Each row is a point. The last column is the point's height on a tilted bowl or saddle (a function of degree 2), plus a little noise. Along how many of its main directions does it bend up, bend down or stay straight?
In the rows, 128 means zero.

Points (11 x 3):
[[125 142 139]
 [ 78 152 180]
 [112 164 169]
 [167 127 138]
 [127 167 167]
 [168 163 168]
 [120 112 116]
 [104 109 123]
 [130  98 113]
 [134  92 112]
 [ 66 112 158]]
Directions: 2 up, 0 down, 0 straight

Points, 18 rows:
[[127 109  96 136]
 [159  95  87 173]
 [151 123 127 145]
 [ 98 128 148 113]
 [170 125  95 165]
 [148 128 142 142]
 [150 151 152 154]
 [156 156 135 156]
 [142 165 146 155]
 [132 123 132 132]
 [117 133 149 124]
 [ 92 137 220 178]
 [126 119 119 129]
 [113 102 116 129]
 [165 117 150 158]
 [116 127  63 136]
 [124 184 173 176]
 [ 59 156 103  75]]
Directions: 2 up, 0 down, 1 straight

Points:
[[126 122 151 114]
 [100 140 165  98]
 [122 179 126  88]
 [106 109 118 113]
 [149 101 148 135]
 [113 120 147 105]
 [153 139  82 125]
 [106 119 151 102]
 [115 128 140 108]
 [133 162 200 125]
 [113 123 142 106]
 [175  70 124 179]
 [120 187 138  88]
 [172 174 108  84]
 [178 105 109 167]
 [ 83  97 114 104]]
Directions: 2 up, 1 down, 0 straight

Points, 23 rows:
[[121  91 169 123  86]
 [ 52 148 165 161  81]
 [117 129  73 141 143]
 [167 105 179 142 101]
 [ 88 137  98 102 132]
 [108  90 137 161  84]
 [159 131  88 154 145]
 [124 132 118 109 133]
 [126 126  93  70 131]
 [140 148 140 130 116]
 [ 79 146 114  84 116]
 [ 90 152 115 107 132]
 [181 127 152 118 133]
 [119 151 114 107 133]
 [165 146 136 143 122]
 [138 162 109  63 111]
 [ 80 111 181 114  39]
 [110 112  98 115 135]
 [101 152 156 141  98]
 [100 124 149 113  94]
 [123 133  77 135 147]
 [122 145  91  80 134]
 [ 84 100 101 153  98]]
Directions: 1 up, 3 down, 0 straight

Points, 27 rows:
[[144 148 127 113 134]
 [136 130 136 110 137]
 [ 77 151 157 163 186]
 [ 93 139 173 101 187]
 [ 94 109 129 138 132]
 [146 102 126 123 127]
 [134 165 100 124 126]
 [159 166 152 125 154]
 [ 80 124 135  97 147]
 [137 194 122  43 194]
 [129 120 120 151 126]
 [ 80  59 139  96 132]
 [157 142 153 126 151]
 [147 181 174 115 182]
 [153 138 140 109 142]
 [162 115 107 138 122]
 [124 131 153 171 160]
 [111 148 143 108 151]
 [119  96 100 119 109]
 [169 166 101  93 136]
 [183 135 100 133 126]
 [140  80 170 174 181]
 [150 111 102 146 118]
 [164 104 158 106 159]
 [144  91 114 190 143]
 [113 107 121 128 122]
 [ 67 143 107 151 143]]
Directions: 3 up, 0 down, 1 straight

Points, 49 rows:
[[130 131 137  80 170 141 159]
 [116 155 126 129 122 109 121]
 [169  90 120  99 121 121 176]
 [ 61 155 143 136 129 133 106]
 [173 187 120 149  83 149 102]
 [137  85  95  62 140 140 197]
 [160 146 108 131 155 123 146]
 [174 109 105 128 158 148 180]
 [ 97  85 114 132  99 137 110]
 [144 113 154 140 139 119 129]
 [111 125 104 192 128 116 126]
 [120 137 148 143 142 131 114]
 [117 144 152 119 149 125 118]
 [144  46 128 145 143 143 152]
 [ 95 145 159 116  89 123 127]
 [114 137 120 134  85 125 127]
 [135  78 144 144 112 149 143]
 [138 147 153 183  72 110 143]
 [161 113  77 200 147 146 201]
 [123 125 112 131  69  80 138]
 [ 86  83 141 158 144 161  88]
 [166 155 125 138  83 116 121]
 [116 161 156  78 107 153 158]
 [104 178 130 148 127 127 122]
 [134 149  94 151 151 143 147]
 [113 114 110 117 152 168 151]
 [150 104 175 149 108 144 152]
 [ 37 121 127 105 106 137  98]
 [163 146 122 101 108 111 139]
 [135 110 119  84 150  70 178]
 [148 180 165 105  89 132 122]
 [133 139 103 104  53 104 135]
 [ 95 121 152 137 111 151 120]
 [166 145 182  73 127 151 173]
 [131 114  98 135 118  53 168]
 [127 156 113 110 139 162 152]
 [129  99 131 182 169  97 107]
 [ 60 107 114  91  80 144 126]
 [ 81 134 115 149 126 129 104]
 [ 88 127 104 137 111 174 157]
 [ 69 144 102 104 141 150 141]
 [123 107 136 146 116 102 115]
 [170 116 150 110 118 132 154]
 [134 170 146 113  70 127 124]
 [109 110 143  78 118 176 174]
 [121  99 148 123 135 117 114]
 [148 109 161 121  46 126 148]
 [155  91  84  89 120 117 186]
 [ 74 155  92  86 149  91 153]]
Directions: 4 up, 1 down, 1 straight

Points (41 x 7):
[[111  78 121 116 125 131 142]
 [140 181 120 128 140 136 138]
 [ 61 110 120 116 137 140 151]
 [139  94 153 139 102 187 155]
 [147 138 108 171 150 124 158]
 [134 154 202 116 134 163 139]
 [124 116 127  88 128 147 136]
 [121 129 127 129  96 136 142]
 [119 134 175 115 108 144 136]
 [143 140 129 118 172 123 140]
 [126 111 155 129  96 148 142]
 [ 77  95 140 124 132 174 149]
 [111 155 122 149 133 156 144]
 [ 90  80 117 112 132 112 148]
 [182 124 109 131  64 133 176]
 [125  95 154 142 146  79 164]
 [135  99  87 147 111 129 154]
 [ 60 121 148 120 108  99 163]
 [ 93 109 175 185 138 132 169]
 [121  58 108 120  85  78 180]
 [137 140 111  40 136 113 154]
 [168 138 181 172 146 168 167]
 [146 146 160 152 196 127 157]
 [128  94 165 171  83 134 167]
 [115  78 100  74 158  82 161]
 [125 130 150 131 103 125 140]
 [109 109 165 106  80 134 145]
 [145 115 102 153 148 118 151]
 [135 172 169 132 122 102 140]
 [146 125 155 153 106 124 151]
 [179 103 136 111 123 135 155]
 [ 94 136  93 123 108 130 148]
 [121 173 144  98  98 144 131]
 [ 90 143 167 106 118 134 139]
 [162  87 162 121 143  94 166]
 [159 131 161  99 117  90 154]
 [ 87 124  88 183 103 117 180]
 [141 121 138 184 118 133 164]
 [ 99 165 135 108 120 104 142]
 [102 115 192 167 200 172 183]
 [140  62 162 159 125 110 171]]
Directions: 5 up, 0 down, 1 straight
